Each row is a point. Each copy is the shape, with its points in the same order, stretched, turned, moved and blurred by noise. Some copies are also mirrored. Which?

Shape:
[[  8  12 -30]
 [ 11   2 -24]
 [  3   3 -14]
 [ -1   9   4]
 [  5 -34  14]
 [-17 -35  11]
 [ -2  18   2]]
Copy 1 (7 x 3):
[[ 21  -1  23]
 [ 21   9  13]
 [ 16   0   4]
 [ -7  -9   0]
 [ 10  22 -25]
 [ 16   6 -35]
 [-10 -14   3]]
Copy 1 is: mirrored
Copy 2, 7 rows:
[[-12 -30  -8]
 [-17 -25  -1]
 [-10 -17   0]
 [ 11  -4   5]
 [-11  -1  31]
 [-20   9  18]
 [ 12  -5   3]]
Copy 2 is: only turned
Copy 3:
[[ -7  10  24]
 [ -7   4  20]
 [ -1   6  12]
 [ 11   3   2]
 [  9 -23 -11]
 [ -4  -7 -26]
 [ 14  10   4]]
Copy 3 is: mirrored
Copy 4, 7 rows:
[[ 32  -8  14]
 [ 16  -2  14]
 [ 11  -1   2]
 [ 14   9 -14]
 [-51  22   0]
 [-60   4  -7]
 [ 25   6 -16]]
Copy 4 is: only turned

Shape:
[[ -2 -25 -15  20  12  14]
 [ 13  36  31 -19   9   8]
 [  0 -20 -22 -17   3  17]
 [ 20  -8  -9 -12  -4   2]
 [-11 -26  -4 -21  -1   3]
 [  0 -21 -15  10 -16   9]
 [  4  13  45 -15  -4 -13]
 [-22   2 -13  21  -5   7]
 [ 14 -11  -2  -4   2 -52]]
Copy 1, 9 rows:
[[ -5   9  -3 -25 -24  11]
 [-15 -25   1 -10  51  -2]
 [ 24   9  -6 -41  -7  -1]
 [  9   1  18 -16  -2  -3]
 [ 32   1 -10 -25  -6  -6]
 [  6  -6   7 -18 -21 -10]
 [  2 -32   4  16  31  -6]
 [-10   0  -5 -12 -13 -18]
 [ 10  24  44  46 -28 -13]]
Copy 1 is: only turned
Copy 2:
[[ 10 -12  24   0  25   6]
 [ -8  -6 -39   2 -19 -11]
 [ -4 -19  28  -5  -6   9]
 [  8   6  13   6 -10  11]
 [-21 -15  25 -14   4  18]
 [ -4  10  30   5  21   7]
 [-20  16 -35  -7   2  10]
 [-18   2  21  -1  22 -25]
 [ 12  37  17 -27   5  13]]
Copy 2 is: only turned
Copy 3, 9 rows:
[[  7  39  15  10   1  12]
 [  2 -56 -20  -7  15  21]
 [ -9  21  -2  -1  30  -1]
 [  0   0   5   0  27 -17]
 [-15   5 -13 -15   5  -7]
 [  4  25  15 -12   5  -3]
 [  0 -60 -24 -23 -18   1]
 [-14  13  24  -8  -5  25]
 [-32 -23  22   3  -7 -41]]
Copy 3 is: only turned
Copy 4 (9 x 6):
[[-38   3   1 -30  14 -11]
 [ 28  23   6  56  13   5]
 [-18 -10  -9   1 -10 -27]
 [  4  -5  15   1   1 -22]
 [-15   1  -5 -13 -20 -11]
 [-11 -10   4 -25   5 -17]
 [ 24  30  12  22   1  20]
 [-18 -12  -3 -11  22  11]
 [-14   7  48 -25  -2  23]]
Copy 4 is: only turned

Shape, 12 rows:
[[  1 -14   6 -31   8  33  17  -7   2]
 [-20  -8   0 -11  27  -6  29  10 -13]
 [-13  17 -17 -14  -4  45  12  28  39]
 [ 14   6  10 -13  15 -35 -23  -8 -26]
 [ -1 -12  24  11   9 -20  -7 -16 -24]
 [-37   0  -9 -31 -17 -17  32  -4 -26]
 [ -4 -30 -19 -21   7  21  -7  18  -4]
 [-29   7  12 -40  20 -10   3  -1  -6]
 [  5 -10 -13  -9  28 -42   4 -42 -27]
 [ 26 -20  -7 -31   2  17  34  29   9]
 [ 19   0  13  -5  16 -36 -12 -41 -48]
 [  9 -39   0 -25  -5   7  18   8  35]]
Copy 1, 12 rows:
[[ 11 -18  16   6 -18  -8   9 -24   1]
 [ -6   9  21  38  -7 -11 -15  -3  -4]
 [ -9  -7   3 -25 -53   8  -6   2 -18]
 [ -8  -3 -11  19  22 -11 -10  19  20]
 [-13  24   6  16  25  -7   5  -4  19]
 [-25 -14  58  36 -11 -12 -37  -2  14]
 [  9 -14  -1 -10 -12 -11 -21 -14 -18]
 [-26 -28   4  33  -5  -6 -13 -14   8]
 [  0  -8  24  32  49  -8  -1  16   7]
 [ 22 -12  10   6 -30 -42 -12   9  -6]
 [  2   3   9  28  45  -8   1   5  40]
 [  0 -19  16  -5  -9 -41  11  -2 -15]]
Copy 1 is: only turned
Copy 2 (12 x 9):
[[-16  -3   6 -41  16  20 -14 -19  27]
 [-15  -8 -18   0 -15  29 -37  23  21]
 [ 36 -22 -25 -41  13 -27   0 -17  30]
 [-18  40  14  22 -18   4  10   8  -7]
 [-30  -3  19  28   5  17  -6  15  -7]
 [  0   9  -1  14 -19  48 -30  14  53]
 [  4 -10   7 -39  -8  27  15  -4  10]
 [-10  21  -9  13 -33  12 -33 -18  22]
 [-44  37  19  14 -31  12   3  28  25]
 [-14 -10 -29 -41  32  28  12   3  27]
 [-36  47  36  21  -7  13  -2  20   0]
 [-38 -24 -21 -22  22  27  25 -11  29]]
Copy 2 is: mirrored
Copy 3 (12 x 9):
[[ 17   2  -5  41   6  -2 -23 -19  41]
 [ 20 -15 -38  31  25  -7  -5  14   4]
 [ 33  -7  24  28 -14  32 -28 -13  -2]
 [-11  -2 -11   4  31 -37  20  -7  -5]
 [-23   9 -24  11   7 -26   8   5   1]
 [-24 -60  -7  27  41   1  -3  13  17]
 [ 13 -12 -34  13  13   1   8 -30  27]
 [  0 -25  -2  49  13 -13  -5   0  -8]
 [ 20 -22 -16  -5  25 -58  17  10  32]
 [ 36   1 -34  19  37  -4 -33 -33  32]
 [-18  -3  -8   6  34 -48  26   6  24]
 [ 30   5 -31  12  -4 -17 -40 -38  32]]
Copy 3 is: mirrored

Shape (15 x 11):
[[  4 -20 -31   4  20 -23 -21   2 -18  25 -24]
 [ 13  31   3 -17 -11 -28  24 -31  -5 -12  -2]
 [ 14  -8  27   4 -16   4  -2 -23  24   0 -30]
 [ 15  16 -25  21  17  -4 -16   2  21  -7  -5]
 [ -3   5 -13 -16 -33  11  12 -34 -33  -8   8]
 [-43  10  10   9 -34  -5  26  17 -22  18  12]
 [ 13  27  14 -42 -29  -9   1   1 -37 -29  14]
 [-33  -9 -30  14  17  -4  -1  18  15 -18 -37]
 [-32  10 -33 -43  25  -2  -3 -34  11  17   8]
 [-35 -27  30 -17  -3   3 -18  -2 -12  19  16]
 [-15  31  17   5   9   5  14  -8 -17 -23 -34]
 [ -4 -22 -32 -15  11  -7  -8 -18 -13  12   5]
 [-37  14 -17 -25 -13  18  -5   6 -24  23  -8]
 [-40   8  -8  13 -10 -22 -23 -13  21  -9 -11]
 [ 16   8 -17   8   6  -9 -17 -12  -6  13  24]]
Copy 1:
[[ -8  -9  -5 -54   7  10 -24 -11  18 -25  -5]
 [-30   7  18   5 -16   1  -4 -32  -3 -14   0]
 [-13  -1  60   2  12 -31 -26   2   5   3  10]
 [-12  -1   7  -3  -5   1 -10  29  19  -9 -18]
 [-20   1  -4 -10 -15  -6 -38 -50 -10 -12 -29]
 [ 50 -27  -1  32  -9  -3   8 -39  20  -2  16]
 [-15   0 -18  -6 -26  17  -5 -25 -49   6 -22]
 [ 12   2   5  -6  35  -2  18   4  22 -18 -10]
 [ 18  37  -9 -14  15  53 -11  -9  27   0 -34]
 [ 36 -12   8  -4  19  12 -34 -10   6  28  13]
 [ -2 -22  29  -5  13  -9  23 -19   6  23 -28]
 [-11  12 -19 -31   6  17 -36 -13   9  -9 -16]
 [ 53  -1 -13 -13  -2  22   7 -18   7  -2 -37]
 [ 16 -30  31  28  28  22 -16   0  26 -29   8]
 [-21  -9  -3 -10 -20  16 -34   2  12  -6  -6]]
Copy 1 is: only turned
Copy 2 (15 x 11):
[[ 18   3 -17  16  27 -28  28  24   1   8  25]
 [ -8   9   8 -35  13  21  34   2  -8 -16   9]
 [ 19  -5   3  -9  -9   9  35  18  -9 -11 -22]
 [-15  16 -35   1   6  -2  11  26  -4  -6  19]
 [  5  10  27 -25  16  41  12 -14  27   7  -1]
 [ 10   6  30 -27  40   0 -22  -1  18 -19  -6]
 [  3 -19  15 -26  32  38  21 -50   1   4  -8]
 [-13   2 -17  13   3 -17   4   6  34 -26   9]
 [  9  38  -4 -41  -8  -9  12 -24  31 -12  30]
 [ 40  23  19  -1  10  -8  -3 -39   3  -7 -13]
 [  5   4   5  -3  -1  18   2 -18  10 -48  19]
 [  6  16   0  -4   7  -2  22  -5  12  13  16]
 [ 24  -1   9 -30  18  10 -15 -11  45  -4  12]
 [  3  46 -18  -3  28  -6  15  16  21 -40   8]
 [  2  26 -11  -3  18   4  12  17 -15  10  19]]
Copy 2 is: only turned

Shape (17 x 12):
[[-23  -3 -15 -18  32  23 -23 -30   6  16   9 -20]
 [-17 -28 -19  22  24   7  -6   8   1 -17 -12   5]
 [-25 -28 -11 -20  19 -22  23   5  17  20 -13 -10]
 [ 20  -8 -14   4  22 -19  11  13   1  19  10 -23]
 [ 10  13   4 -25 -11 -14  -5 -25  24 -10 -17 -21]
 [-16 -28  11  20  -4  13  18   8  16 -20  -5 -30]
 [-17 -35  20  -1   3   5  10 -23  -9  -3  22   7]
 [-27   1   0  -3 -14  29 -18 -24 -25 -24   5   8]
 [ 18  -3   5  -6 -13 -20  18 -33 -30 -32 -34   6]
 [-13 -28  33   8  -5 -22   2   4   4 -32  -2 -19]
 [  9   5 -17 -32 -22 -19   9   7 -13  -6  -3  21]
 [  7 -32 -18   9  30   1 -25  16   0  18  19 -20]
 [ 10 -39  28   7   9   2   1 -22  23 -21 -26  13]
 [ -3 -13 -18 -26  36   5  -1   2  19 -33  -9   1]
 [-14  11  36 -30 -10  19   8   4   5 -16 -19   0]
 [ -2  -6 -22  24   1   3   8  -3 -21 -23  21  10]
 [-19  17 -18   3  18 -18   6 -11  -3  12   8  -2]]
Copy 1:
[[-56 -12  14 -30 -18 -34  32   3  10  15 -27  20]
 [ -7  23   7  -1 -36 -10  15  43  -9  -3 -37  -7]
 [-36  10  -1  33   3   5  38   8 -40  10  -2  16]
 [-20  24 -28   0  -2   8  13   5   0 -26  -5  11]
 [ 16 -28 -29 -23  -9  13   2 -10 -32  21  16  23]
 [ -3  -7 -20  26 -47  15   6   2 -23 -15   1  -1]
 [-38 -19  25  -3 -29  15  21  11 -13   7   8 -19]
 [-19 -19  14 -26 -42 -21   6  20  14  33  12 -14]
 [ 24   1 -35  -9 -22  45 -14  24 -22  43  18 -21]
 [  7 -16 -18  -4 -34  15   4  10 -60 -21  12 -25]
 [ 10   0 -16   2  16   4   4  32  -4  17  34   8]
 [-44  30  -6 -15 -17 -21  10  24  -6 -43 -29  17]
 [ 19 -18   7  -2 -29  37 -12   7 -56  17 -30 -10]
 [  3 -22 -20  -8  -7 -14  26  49 -11   1 -29   4]
 [ 10 -45 -16   8   2  -5 -14 -29 -25  13  20 -11]
 [  0  14   2 -14 -44   5  19  44  36   1   3 -12]
 [-17  20   7 -21 -15 -12  34   7  15  17   2   5]]
Copy 1 is: only turned
Copy 2, 17 rows:
[[  8   2  -9  14  26  30 -28 -13  -5  20 -11  22]
 [ 13  25  17  -3  12  29 -23 -23 -35 -25 -16 -13]
 [ -4   1  23   8   9   5 -24   7 -42   6 -42 -14]
 [-24   5   9  19   4  23   2  -1 -18  -4  -7 -30]
 [ 16 -20 -20 -16   4  -5  30  -5  15  46   5   4]
 [ 19  32 -10  -3  16  14  22   6 -37   0 -27   2]
 [ -5  54  23  20   6 -14 -24   4   0  18 -36  38]
 [  5  24 -13  -3  28 -11 -11 -14   7   9   3  31]
 [ 11  12   7  21  14 -39   5 -37  25  21  -5 -16]
 [  8  41   3  -9 -13  -8  14 -12 -34  25 -15   5]
 [-23  -7  21 -17  18 -32   3   4   7  15   6 -14]
 [-15  15  25  11   6  43 -10 -16 -44 -17   1  -1]
 [ 50  34  23   8 -11 -11  -4  -7  -6  25 -19  13]
 [ 25  18  23 -24  26  16 -15  -9  -9  30 -10 -22]
 [ 30  11 -18   0  27 -36   4  26  -4  44  10  -5]
 [-20  37   8  -5  12  13 -10 -14   9 -18 -13  -3]
 [-20  -2 -13   6  -3  17 -27  -4   1   0 -19 -13]]
Copy 2 is: only turned

Shape:
[[-15 -22  14  14  -8  14  12   8   0  11  13  -2]
 [ -2   4  14  -7 -24  -2  11 -14  16  11  32 -32]
 [-14  -4  -2 -11   0 -13  17  26 -29 -23  -6 -23]
 [ 10 -19  -7  -2  -2  -3   0  17 -14  -8 -22  -8]
 [  2  -8 -18  25  -4  -6 -12  17 -39 -22 -14 -21]
 [ 39  -2 -20  24   6  18  -9  -7   5 -18 -10  -4]
 [-19  13  16  -2 -30 -15  28  -5  -9   2  -1  37]
 [-29   7  -9 -18 -12 -16   2  22 -28  12  17  23]
 [ 25   9  15   7  22  28 -15 -12  22   1   5  12]
 [-12   0  17   3 -22   7   1  26   3 -13  19 -13]
 [ 19   9  -9  20  18  19  -8  -5  36 -23 -12  -3]
 [ -8  24  17  19  10   8  -9 -19  12   7 -14  12]
 [ 27   6  10  22  24  19 -12 -21  -2 -31   2  16]
 [ -9 -21 -22  13  19 -16   7   6 -20 -26  -5  -5]
 [-10  12  19  -2  -2 -25  29  23 -31  19   6  17]
 [-30  21   6 -13 -17  16  37   3 -24  16  10  11]
 [ 14   0  18  -4   9  23 -19 -28  11 -11 -12  12]]
Copy 1:
[[-19  23  16   2  22  10  30  11 -17  -5  12  14]
 [-38  40  28 -19 -20   0  14  -6  11   2  10 -14]
 [-18  -8   3  11  21   2  60 -12 -31 -18 -14  31]
 [ 22  -7   3   3  14   7  38  -2 -26 -15 -13  24]
 [ 38 -17  -5  32  -6 -15  59   0 -45   5  -8  26]
 [ 45  -6   9  41 -14  -7   3   0   6   1  -1   3]
 [-24  10 -33 -26  27   5  10   1  -8 -20 -11 -20]
 [-30   2 -36 -26  26  -6  28  -4 -35  15 -23  23]
 [  0  14  19  23   2   4 -40  14  12 -18  -4   1]
 [-33  20  30  -2  18 -16  27  -6 -26   0  -4   1]
 [ 24 -13  26  48  -4 -12 -30 -13  14 -25  15   4]
 [  6   3 -10  20  -1  -1 -28   2  -7 -30  12 -11]
 [ 14  -9   8  47  -3  -8 -17  26   9 -23 -19   3]
 [ 12 -33  -4  30   8   0  50  10 -15 -19   2  40]
 [-39  -1 -19 -20  31  31  34  -7 -32  -7 -16  -1]
 [-48  35 -34   0  30  14  30 -16  -7  -9 -11  11]
 [ 10   9   4  13   2  -2 -27  20   9 -37 -16   3]]
Copy 1 is: only turned
Copy 2, 17 rows:
[[ -6   4   5  22  14  -9  39 -12   8   2   7  12]
 [ 12 -21  27   0  -1  20  26   3  -6  24  29  17]
 [-17 -21   3 -16  -2  -2  20 -37 -32 -18   2  -2]
 [-31  -9 -16  -6   8  10   4 -31   9 -14 -10   3]
 [-36 -29  -7 -19   6   8  24  -8  -1 -41   6   8]
 [-29   3  -5   9 -16  17   2  24  25 -14  -8   1]
 [ 14   8  11 -25  -9 -21 -15 -28  11 -13  22  -4]
 [-18   6  -8 -42   3 -40 -14 -25 -19  -9  34   7]
 [ -1  23  -4  30 -18   3 -18  29   7  13 -18  11]
 [  7 -12   0   4  13  18  14  -8 -27  -9  24  -2]
 [ 10   9  -6  17 -13  18   1  41   5   5 -26 -16]
 [ 27  -1   2   9  -9 -11 -10  24  12   0 -17   7]
 [-11  22  11  15 -21   7  -6  30   1 -24 -21  15]
 [-26   0   1 -21  -5  -8  42 -11  -7 -23 -13   5]
 [  1   1 -10  -8 -27 -37   4 -41 -12 -11  13  17]
 [ -4  -9  25  -3 -11 -55  -8 -31 -10   1  27   0]
 [ -8  16   6   9   4  12 -27  14  13   4 -25   8]]
Copy 2 is: mirrored
Copy 3 (17 x 12):
[[ 13   8  13  -8 -17  -7 -15  13  13   3 -15  23]
 [-10  30   5 -39  -1  -6 -15   2  10  10  -7  10]
 [ 34  35 -23  -3  14   3  21  28   7 -27 -16  16]
 [ 15  -1 -15   2   4   7  23  21   7 -30 -16  18]
 [ 50  -1 -34 -10   8  18  28  10  -4 -20 -25   5]
 [ -7 -26 -17   0  -5  31  23  -3 -11  -8  -8 -16]
 [  4  14 -13  -6 -11 -39 -33  22  11  -7  21  -1]
 [ 22  22  -9 -10  -6 -34  -6  26   4   0  23  39]
 [-32 -29  11  11 -10   1   6  -5 -27  12 -12  -9]
 [ 15  30 -22  -8  -2  -5   0   7  20   6 -22  25]
 [-26 -30 -11  15  14  30  15   4 -13   7 -13 -23]
 [-14 -33   2   0   9  -8 -18   5 -33  10 -11 -21]
 [ -3 -27  -2  17 -10   5  20 -13 -28   7 -18 -32]
 [ 34   0  -1   3   4  10  27  26   1 -12  -5  -3]
 [ 15  25 -17 -19 -24 -32 -18  50 -11 -12   5   9]
 [  5  33  -1  -7  -4 -21 -38  15  -3 -12  25  23]
 [-20 -30  15  19   9  -7  13 -20 -17  -3 -16  -7]]
Copy 3 is: only turned
Copy 4 (17 x 12):
[[  8 -17  -9  14 -26   6   8  21 -24 -32  -1  -3]
 [  6   2  -6 -18 -11 -23  31   6 -26  -7   4  28]
 [ -8 -39  -9   2  33 -11   6 -14  -5  -5  13  -6]
 [-11 -20  -9  11   0 -18  -8  -3  -1  -4 -13  -3]
 [-39 -32 -10  19  12   5  41  -1   6 -15 -22 -17]
 [-20  20 -32  -3 -10   8  28 -14  -6  -7 -44 -13]
 [ 18 -42 -18  16 -28  12 -22 -13  -3 -24  25  34]
 [ 21 -39  24  27   8   0   3 -15  10 -30  16  26]
 [  7  35  -5 -15 -28   0  10 -16 -18  -9  -6 -42]
 [ 21 -31 -22  15   0 -12  31  -5  -6 -13  17  -9]
 [ -6  34 -35 -12   8   3  21 -20   5  -2 -10 -26]
 [-15  26   3 -12 -34   0   5  -8   3 -23  15 -19]
 [ -8   7 -21  -6 -23  32  20 -18 -15  -7 -11 -48]
 [-22 -22  -4  22  31  16   8   7 -11 -15 -12 -10]
 [ 11 -38   5  28 -13   1 -27 -26 -34 -34  19   7]
 [ 12 -34 -16 -27 -13   4 -11 -19 -19 -46  12  29]
 [  0  18  -6 -23 -39   4   2  -7  11   5  -2 -32]]
Copy 4 is: mirrored

Shape:
[[  0 -39  -5 -16  -4  11   8  16  -5  23   2 -13]
 [  0   9  21   3  -3  15  20  12  -8  -3  27  34]
 [ 15   4  25  -5  -3 -20 -37   9  21   2  -3  14]
 [ 13  -2  11 -15   3  -6  18   1  -9 -20  21   4]
 [  0   0  17  13  16 -10  17 -14  31 -15   4 -11]
 [-30  -7  16  -3  -3 -13   9   7  19 -18  44  -1]
 [ -9   9  -4 -13   0   4  14 -34  -9  18  -5  -8]
 [-21  10  -7   9  -2 -18  -4   5  20  -5  -3 -11]
 [ 12   6   2 -18   3   1  19  -2   2 -16  -8   0]
 [  7   2  12 -26   9 -18  15   8  -5  17  -4 -18]
 [  3 -19 -31   4  37  14 -14 -43 -10 -15  15  -6]
 [  7  10  -4  12  19  -5  20  17   3  -8  -5  -7]
 [  9  -8  -6   8  -6 -12  13  -1  -8  -9   3   8]
 [-18 -16 -11 -20  37 -14  -9  11  -4 -20  -3   2]
 [-16  11  26  16  -1  -5 -60  -5  -2 -17  -2 -14]
 [  6  13   3   2  -5 -19 -18  17  21  -8  13  -3]
 [  6  -2  21   1  -5  -4  19  12  21  14  -2 -16]
 [  5 -11  15 -19  28 -21  14 -24  -8  -3   1 -10]]
Copy 1:
[[  1 -19   0 -35 -29  27  -5  26 -16  31  -3  22]
 [  7  13   9  13  16  17  -6 -23 -33  14  34 -17]
 [  0  20  23  -3  -2 -20 -36 -14  10 -10   4  31]
 [  8  -6  -1  17  14  14 -21  -6  16  27  19 -21]
 [ -8  -9 -23   5  40  -5  -9 -16   3  10 -18 -11]
 [ -9   6 -19  -6  24  23 -43  -5 -19  -6  15 -16]
 [ 26 -40 -10 -12  -3  -2  12  12   9  -9   8  -1]
 [ -9  16 -20  -9   4 -10 -14  13   2 -23  -4   0]
 [ -1 -13   2   9   8  -5  -3   5  23  20  12 -14]
 [ 16 -12 -16 -35  -7  -1 -10   0  24  24  12  -5]
 [  2 -45  19  44   1  20  -1  16   7  -9 -52 -21]
 [ -5  18 -19   5  10  -1   3  -8   6  17  -9 -25]
 [ 12   9   0  14  10   2   0  13   9  11   4  -1]
 [-18  -4  29   2 -11  -4 -30  28   3   9 -26 -32]
 [ -8  11 -10  36 -32 -19 -49   3 -18 -29 -14  31]
 [ -9  28  -9   2   5  -4 -31 -12  17 -17   7   7]
 [  0   1 -31 -29   9   2  -4 -15  -4  22   9  13]
 [ 21 -34  -1  -3  15  -3 -14   3  22  29 -13 -21]]
Copy 1 is: only turned
Copy 2, 18 rows:
[[ -9  -3  -7 -27  -8  10   3  -5  29 -11 -19 -13]
 [-17  14   1  18   0  11  16  13 -14  -7  12 -30]
 [ 29   2   4  22  -6  12  -5 -14   1  -7  17 -10]
 [ 13  14 -16   0   8   4   6  18  -9  -6  -3 -19]
 [  7   2   3   2  -2   9 -20  10 -18  11 -25  -3]
 [ 11  17   4 -11 -37   6  14   8 -16  18  -6 -16]
 [-10 -17 -14   9   5   8  19   0   8   4 -32  12]
 [  9   1   7  -6 -16   6  -1   1  -2   9  -4  25]
 [ 13   6   0   2  21  -5   3  10  -8 -11  -9  -4]
 [ 17   1   5 -14  18  26  16   9   9 -10 -21  -8]
 [ -7  -8 -59   4 -12 -17 -13 -23 -12  21 -18  24]
 [  2  13   3  -8  18  17 -12  16  -9  -9  -5   7]
 [  2  -8 -19   0  -3   6 -10  16  -3  -3  10   6]
 [ 17   0 -14 -29   1   0  10 -18 -22   2  11  10]
 [ 17  11   1  25  -1  -5  -1 -26  -6  44  19  11]
 [ 27  22   5   3 -11   7  -5   4   0  -3  11   3]
 [  5   8  21  -7   7  22  -5  12  13  -8 -27 -13]
 [ 15 -16 -23  -8  16  15   5   3 -14   6 -24  -5]]
Copy 2 is: mirrored
